Each row of a before or after table is a point. One or more steps were done to the points. Then noise was added and the rows were shuffled. The steps act on how far a point lies along the listed directions, d1 being the first. Write out the steps. A step turns or swaps two directions, mirrors them in a line or flattens them onto one, adds a multiple of one to another, or multiplies one. Angles are multiples of 10 degrees, from the lower direction toward the higher: turns from -170 to 170, lines from 10 to 170 but not 90. Use the fewest steps. Two steps may share a direction if one is a turn and the other turns, adds or multiplies; they go together, in the order done. Otherwise the lowest direction goes first.

Directions:
(1): [-41  -7]
(2): [-7 41]
Before (8 x 2)
[[ 53  17]
 [-10 -32]
 [ 57  26]
 [ 12  31]
 [ -8 -19]
 [ 22 -28]
 [-16  20]
 [-28 -40]]
After (8 x 2)
[[ 31  16]
 [ 21 -10]
 [ 31 -14]
 [-28  18]
 [ 34 -34]
 [-25 -12]
 [-17  62]
 [ -8  55]]
Steps: turn d1 and d2 by -80 degrees

Directions:
(1): [-15 -28 -36 -19  -9 -50]
(2): [-28  47 -36 -11 -24  17]
(3): [ -5  -2 -38  25  55  11]
(4): [-47  21  34  -6  28 -25]
Before (11 x 6)
[[ -3 -25 -38  29  33 -24]
 [  9  20  34  -5 -68  25]
 [ 19   4   8 -38 -61   1]
 [ -6   3 -64   7  -4   8]
 [-28  -5 -22  -2  43   4]
 [ -5 -27  -1 -17 -21 -27]
 [-13 -19 -26 -35 -18 -32]
 [-49  45 -81 -11   6   9]
 [ 13  19  -2 -23 -88   8]
 [-14  19 -27   7  23  11]
 [ 15 -19 -14   2   0 -19]]
After (11 x 6)
[[ 36  -3  56  45  71  56]
 [-21   0  -7   9  48  22]
 [-10  28  17  -7 -26  33]
 [ 31  -4   2  36  23  48]
 [  9 -11   2  21  40   3]
 [  8  38  31  -3  -3  58]
 [ 18 -41  35 -11 -57 -25]
 [ 37  -3  34 -30 -47  13]
 [ -9  29 -31  34  25  29]
 [ 11  24 -13   6  -8  20]
 [ 52 -20  53  -3 -59  13]]
Steps: turn d1 and d2 by 150 degrees; multiply d1 by 1.3

Directions:
(1): [ 65 -27 -17  -9 -15  30 -35 -18   4  28 -28]
(2): [ 14 -19  -7  14 -30 -34  53  20  39  46   1]
(3): [  3  49  15  -3 -16  26 -26  67   1  30   8]
(4): [ 20  57  -5  17  24 -54 -12 -24 -10  20 -32]
Before (10 x 11)
[[-48  -9  -7 -21  27  -4   3 -30 -18 -89   8]
 [ 36   5  -9  14  37 -76   4 -72   3 -16 -56]
 [ 53 -47   0   0 -60  24  20  23  40  43 -10]
 [ 15   5  -8   9   2 -18  18  37  12   9  -5]
 [ 44  -9  -4   8  25  -4 -24 -57  16   8 -36]
 [ 11  -7 -23 -12  32  -9 -40 -39 -29 -24 -23]
 [ 24 -19 -23  16  20 -39 -25 -46  -5 -12 -40]
 [-57  38   9  12  48   8 -15  -2 -18 -60   6]
 [ 24 -14   6 -10 -43  53  -5  42  29  15  15]
 [ 41  -2  -4   2  11  -7 -46 -36  -3   8 -33]]
After (10 x 11)
[[ 50 -10  -2  -3 -44  37  -8  26  33  32   0]
 [-50 -44  -2   6  11  -6   2 -11 -10 -57  12]
 [ 39 -66   3   1 -61  19  36   9  39  28  -6]
 [-38 -17  -8 -18  25  18 -23   2 -30 -51   9]
 [-40 -35  21  -9  -3  28  -4  12   4 -38  29]
 [-65 -30  17  -2  30 -30  43 -25   3 -86  15]
 [-13  71  -1  18  48  -4 -44  -7 -22 -26 -28]
 [ 14  -7  -9   8   6 -21  23  33  13   4  -2]
 [-37 -42  18  -8  14  33  10 -13  15 -47  25]
 [ 12  34 -17 -20  38 -19 -46 -47 -31 -51 -37]]
Steps: mirror d1 and d4 in the line at 140 degrees; turn d2 and d3 by -20 degrees

Directions:
(1): [-38  29  44 -28 -19 -21 -31   3  24 -15 -74  40 -18 -20  14 -27  14  10
  15 -24]
(2): [-48  -3 -61   7  -9 -34   1  -7  33   5 -22 -25 -13 -19   4  64 -44 -10
  -5 -36]
(3): [ -2  18  54  43 -42  16  13 -36 -10 -20  20 -29  -5  21  -1  -8 -28   0
 -29 -71]
(4): [ 40  -7   1  59 -33 -16 -18  46 -18  70 -30  28  12 -22 -18  -2 -17 -16
 -10 -11]
(5): [-10 -16  -4   4 -26  42 -42 -36  23  27  15  -6  45 -23  75 -14  -9 -31
  26  10]
(6): [-19  -7   0  12  77  32  38  -4  36  56 -21  -9 -14   4   7 -45   0  -2
 -19 -32]
Before (10 x 20)
[[-30  28  36 -59  28  18 -10 -25  28 -57 -33  12 -15  -2  25 -33  18   5
   18   2]
 [-45  -6 -25  14 -12  -4 -34   1  35  78 -70  22  12 -42  43 -17 -23 -31
   12 -21]
 [-33  15  -5 -53  49 -21  10   8  23 -49 -64  40 -26   2  -8  -2  22  17
   17  21]
 [ 17 -11 -46  10 -25 -11 -27  17 -19   8  24  -5  14  14 -20  26 -18  -7
    0  32]
 [-16  -9  -9  25  -8   8   0  12  27  39 -35   5 -19   0  16 -15 -14   0
  -12 -32]
 [  2 -15 -42 -11 -29 -17 -39  18 -11   7   6  15  31 -19  27  51  12 -18
   27  44]
 [-51  25  19 -16 -15 -10 -63  19  33  41 -94  47   1 -29  20 -41   2  -7
   27 -19]
 [ -1  25  69   6  17  13   4   0  -7 -18 -17  27 -10  20   2 -44  27  17
   -8 -29]
 [  1  -8 -12  22 -73  -8 -40   5   4   6  14  -3  25 -12  25  34 -15  10
   -5   2]
 [  0  -3  13  11  61  15  13  13  13  68 -35  22  -3  -6  11 -48   3   7
  -23  -2]]
After (10 x 20)
[[ 19 -10 -45  15 -22 -13 -26  18 -24   6  25  -5  12  15 -28  24 -16  -4
   -3  32]
 [ 16  -8 -29 -15 -18 -26 -26  34 -25  -4   4  21  20  -6   0  44  25  -7
   19  49]
 [-18   7   1  11   8 -17  -8  25   8  59 -69  37 -12 -22 -10 -32  -4 -10
   -3 -11]
 [-43  11 -17 -52  38 -15  -1  -2  36 -39 -64  35 -18  -7  13   4  13   6
   25  17]
 [-34  25  35 -58  28  18 -13 -26  30 -54 -32  10 -14  -4  26 -32  17   1
   21   2]
 [ -4  -6   8  11  57  18   7  12  17  70 -35  19   1 -10  16 -47  -1   2
  -23  -4]
 [-17  18  55  10   7  18 -13 -14   7  -5 -16  19   6   6  33 -35  17   6
    1 -34]
 [ 13   2   2  18 -65 -18 -23  19 -14  -5  14   3  12   1  -7  27  -2  23
  -16   6]
 [-41  31  29 -20  -7 -18 -52  29  22  33 -95  54  -7 -18  -2 -46  11   1
   22 -14]
 [-10  -5  -2  24  -4   4   8  20  23  32 -36   8 -24   7   3 -20  -9   6
  -17 -31]]
Steps: flatten d2 and d5 onto the line at 150 degrees
